Each row is a point. The ring and each string are closed loops that go straight from each point to the next, and from the last back to the first. Before rounding, they use only three directions, however many columns there are. How many times does the string pass through the ring? Passing back the other way cancels.

Ring (10 x 3)
[37 32 -64]
[11 57 -41]
[-20 67 -5]
[-36 63 32]
[-25 36 69]
[-4 8 68]
[9 -13 45]
[18 -22 9]
[30 -15 -35]
[41 9 -62]
String (6 x 3)
[-19 -26 21]
[55 -23 -66]
[61 40 -104]
[17 76 -18]
[11 36 23]
[-28 19 23]
Times through: 1

Ring (9 x 6)
[39 0 35 -51 -34 -7]
[41 43 28 -39 -40 0]
[33 83 16 -12 -35 4]
[19 87 5 14 -18 1]
[9 62 -1 26 -1 -5]
[6 14 1 21 12 -13]
[8 -20 7 7 14 -17]
[19 -52 24 -26 1 -20]
[30 -42 35 -48 -18 -15]
String (16 x 6)
[40 76 -23 24 -10 6]
[20 94 -28 51 4 3]
[11 71 -38 68 23 -2]
[13 26 -35 56 30 -8]
[-5 -33 13 12 22 -23]
[-9 -43 49 -27 1 -27]
[17 -16 23 -18 -5 -15]
[50 -15 -13 -9 -3 -4]
[37 -76 37 -61 -16 -18]
[17 -58 72 -78 -30 -23]
[15 -6 48 -44 -25 -15]
[37 28 15 -23 -25 -3]
[62 76 -6 -17 -39 12]
[52 121 10 -19 -54 15]
[4 58 50 -26 -33 -9]
[5 32 39 -18 -19 -12]
Times through: 3
String (19 x 6)
[28 -78 48 -65 -16 -21]
[9 -55 58 -55 -15 -24]
[-3 -57 69 -56 -14 -28]
[9 -103 54 -57 -1 -31]
[40 -71 -7 -13 13 -15]
[38 -23 -16 4 9 -9]
[27 3 2 -1 -2 -8]
[1 -19 37 -19 -3 -20]
[-16 -36 52 -23 2 -28]
[14 6 24 -13 -8 -13]
[30 13 -15 16 6 -6]
[26 2 -8 11 7 -9]
[7 -7 34 -20 -8 -17]
[-14 -56 60 -35 0 -31]
[-3 -86 49 -38 7 -31]
[3 -52 51 -41 -7 -25]
[24 -7 21 -21 -11 -11]
[41 -18 8 -24 -11 -8]
[53 -45 7 -38 -13 -8]
Times through: 0
